Each point is reached from the start by the listed moves, each made 0, 1 or 2 times, or once backwards (-1), plus a little noise. Say if it took an odd or an even number of moves. Then give how often each move was made.

Moves:
(1): [ 33 -14   4 -18  10  13]
(2): [25 28 -5 23 10 20]
(3): [12 -5 30 -5 12 -5]
Start: [ -8   6   3   5 -18 -10]
Points:
[ 83 -30  70 -44  28   6] -> even (2, 0, 2)
[ 95   1  35 -16  25  32] -> even (2, 1, 1)
[  8  75  -9  68 -10  18] -> odd (-1, 2, 0)

Moves:
(1): [ 19 -16  15   9  -6   7   5  -7]
(2): [13 20 -5 12  3 -7  1  0]
(3): [ -8   6  18  -1  -5  -4 -12  -5]
(4): [-10  -7  -4  16  -8   3   3  -4]
(5): [ -3   1  -4  -4  14  -1 -12  -7]
(6): [ 0 10 -7 11  4 20  1 12]
(7): [-15   4  11  -2   8   7  17 -21]
(8): [-1 -9  4  0 11 -4 -1 10]
Start: [-17   6   0 -15   9   7 -10  -1]
Points:
[-40  15  -3  12   2  -6   3 -58] -> odd (0, 1, 0, 2, 1, -1, 1, -1)
[-58  12  -8   5  16  67   0 -17] -> odd (0, -1, 0, 1, 1, 2, 1, -1)
[ 36  -5   9 -23  28 -28 -37   6] -> odd (1, 1, 0, -1, 1, -1, -1, 1)
[-62  -8  73 -44  19   8 -19 -95] -> even (1, -1, 2, 0, 2, -1, 2, -1)
[ 15  71 -66   2  71  14 -46  56] -> odd (-1, 2, -1, -1, 2, 2, -1, 1)

Moves:
(1): [ 7  1  4 -9 -5 -3 10 -2  3  1  2  2 -3 -4]
(2): [ 3 11  1 -3 -2 -8 -6  8  1 12  5 -3  8 12]
(3): [-9  2 12 -4 -7 -9  3 -8 -8 -9  1  3 -1  4]
(4): [-8 -1  1 11  1  0 11  3  4 -4  7 -6  1  2]
(5): [  1  -3   1   4  11 -10   2   2   3   1  -3   4  -1   1]
(6): [ 0 -2  9  7 -3 -1  3  4 -5  5 -3 -1 -7  1]
(7): [ -6  12  -1  -5   2  11   0   1  -2   3 -14  -1  11 -10]
(8): [ 11  -4   0   2  -4  -1   1  10  -1 -10  -2   8   4  -5]
(9): [ 1  1  3 -3 -2 10  1  3 10 -5 -5 -2 -1  8]
(10): [ -3   1  -4   3  -8 -13  -9  -1   7   3  -6  -6   4  -6]
(11): [ -6  -8   7 -14  -1   1  -2   3   0  -1   5   6   7   0]
(12): [-9  2 11 11  0  4  1 -7  9  0  9 13 -7 -6]
(13): [11 -8 -4  8  1  3  6 -7  3  3 -5  3  8  2]
(14): [ 1 -2 -9 -1 -5  0  5  3  1  1 -3  7 -3  9]
Start: [-13  -6   2   6   8   9   4  -4   5  -1   1   0  10  10]
Points:
[-25 -23  24  95  31  -5  20 -38  20  18  26  11 -10   7] -> odd (-1, 0, 0, 1, 1, 1, -1, -1, -1, 0, -1, 2, 2, -1)
[ -4 -17  20  -3  -3 -36  19  17  -4 -10 -20  34  28 -10] -> even (1, 0, 1, 0, 2, 1, 1, 2, -1, 1, 1, 0, 0, 1)
[-35  -6  37 -14 -30 -65 -30  23 -27  14  -1  -6  47  31] -> even (-1, 2, 2, 0, 0, 2, 0, 1, -1, 2, 2, -1, 0, 0)
[  8 -31 -24 -11 -18 -29   5 -21   4  36 -30  -1  28  20] -> odd (1, 0, 0, -1, 0, 1, 0, -1, -1, 2, 1, -1, 2, 2)
[-13 -13  32  -6  -5 -10  -9  19  -7  11  10  17  46  41] -> odd (-1, 2, 1, 0, 0, 1, 0, 1, 0, 0, 2, 0, 1, 0)
[ 18 -24   0 -17  10   7  37 -20   0   7  14  -8  -2  30] -> odd (2, 0, 0, 0, 0, 0, -1, -1, 0, -1, 0, -1, 1, 0)
[-51 -31  10 -14   2 -30  25  -5   2 -35  -8  40  37   1] -> odd (0, -1, 2, 1, 2, -1, 1, 1, -1, 1, 2, 0, 0, 2)

Moves:
(1): [-10   4  -5   8  -7   1  -5  -1  -4   5   7  -2  -7 -17   5  -1   5  -3
   7   2   3  -4   3 -10  -2]
(2): [  2  -4   4   4  -5   7   9 -10   1  -5  -4  -5  -4   4   0   5   0  -3
  -1 -16   1  -4  -3  -2   1]
(3): [  3   0   0  10 -11  10   2   7  -3  11  -7  -2  -7   1 -13   2  -1   9
  12  -5  -1  19   3  -9   5]
(4): [-6 -6  0  6  8  1  0 -1 -2  3  1 -1  0  1  7  2 -2  6  0  4 -7  3  2 -8
 -3]
(5): [ -1   0  -7  -2  -1  10 -11   5   0   2  -9   3  -8   7  -5  15   5   3
   8  -1   3   7  20  -5   9]
(6): [-7 -1  1 -8 -6  3 -5  5 -1 -8  2 -4 -4  0  6 -1 -3 -3  2 -8  5 -2  1  2
 -5]
(7): [ -4   5  10  -3 -12  -5   2   2  -5  -4 -17   4   1  -2   7  10 -11  -2
  -3   9   3   3 -19  -5  -4]
(8): [ 11  12   4  -3 -13   2  10   4   9   3  -4   6 -10 -12  -8   4  -3   5
   6   1  -8  11   0 -11   7]
(9): [ -4   7   3  11   5  -5  -2   5   0   4   2  -1   0   6   2   0   3  -4
  -3 -10  -1   9 -12  -2   4]
(10): [  3   4   2  -4   3   0 -12 -12 -13   1   3   0  -1   1   7  -1   2  -9
   0 -10   6   5   2   1   2]
(11): [ 0 -1 -2  2  2 -8 -3  2  1 -5  1 -5  9  7 -8 -1 -5  1 -2  3 -2  1 -2 -5
  3]
(12): [-12   4  -3  -5   7   7  11 -15   1  11 -17  10   2  -3   8   5  -1  -5
  -2  -2  -8   0   2 -12   1]
(13): [ -2  -1  -9   4  -6  13  -6   0 -15  -4  -2  -9   6  11   7   0  -8  -2
   2  11 -14  -5   8  17   3]
(14): [  2   8  -7   4  -8   8 -10  -3  -7  -8  -4   5  11 -13  -7  -3   1   6
  -7   2   3  -4  -8  -7   0]
(15): [-14  -8   6   6 -21  -2   1   7  10  -7 -15 -16  13   9   8   9  10   2
  -6  -5  -3   2 -12   0  -5]
(16): [  3 -12   2   4  -5   3  -5  -2   1  10   6   1   6  -7  -3 -10  -7  -1
   3  -2  -7   1   8   5  12]
(17): [ 0  8  9  6 -1  4  2 -5  0  3  4  1  4  3 -1 -5  5 -2  8 -1 -3 -7  4  0
 -1]
(18): [  6   5  -3   9  -4  -3  -2  -5   3  -7 -10  -1   3  -6   4  -1   2  -7
   4  -4   4   2   9   5   1]
(19): [ 9  4 -5 -1  3  2  1  8 -3  4 -6  3  6  1  6  6  7 -2  0 -4  6 -3  8  5
 -6]
(20): [ 6 -3  7 -3  1 -7  0 -3 24  1 -9 -8  0 10 11 -1 -1  4 22  6  7 -2  4 -6
  3]
(21): [-5  3  0  8  2 -4 13  5  0 -1  0 -3 -4  1  8  4  3 11 -9  3  5 -1  1  4
 -3]
(22): [ -3   4   7   2   5  -1 -12 -15   2  12  -4 -10  -3 -13  -6  16 -14  -2
  10  -6  10  -3   8  -7 -14]
(23): [  7   2  -3   1   7  -8   9  -8  -3   7   1   9   0  -4 -10   8  -3  14
   1   0  -6   0   4   4  -1]
(24): [-4 -3  6  3  6 -3  3 -3  2 -5 -4 -5 18 -2 -5 17 -2  2  3  0  5  7 -6 -7
 -2]
Start: [-3  4 -1  2 -1 -2 -4  7  5 -4 -9 -7  8  3  8 -3  9 -9 -1 -3 -1  0 -1  5
  5]
Points:
[  2   7  28  10  -2 -33 -31  14  59 -37 -59 -33  21  31  -1  73 -14  23
  79  11  13  56  -2 -59  19] -> odd (0, 0, 0, 2, 2, 1, 1, 1, 1, 0, 1, -1, 0, 0, 0, -1, 0, 1, -1, 2, -1, 0, 1, 2)
[-63 -29 -10  66 -25  46 -33  19  -6  63 -23 -51 -16  -6 -13  44  27  32
  16 -24 -20  20  34 -32 -24] -> even (1, 0, 2, 2, 1, -1, -1, -1, 0, -1, -1, 0, 0, 0, 2, 0, 0, -1, 0, -1, 0, 2, 0, -1)
[-26  70 -15  35   5  24 -72 -35 -39   8 -81  -3  53 -32  26  71 -26 -50
  42  31  24 -38  52  10 -20] -> even (1, -1, -1, -1, 2, 0, 2, -1, 1, -1, 0, 1, 2, 1, -1, 0, 2, 2, 1, 0, 0, 2, 0, 1)
[-56  75   4  53 -77  46   4 -75 -22 -32 -81 -63  78 -46 -12  95  -5 -11
   8 -67 -16 -15   5 -39 -30] -> odd (1, 2, 0, -1, 0, 2, -1, 2, 0, 1, 2, 2, 2, 2, 2, -1, 2, 1, 0, -1, 1, 2, 1, 2)
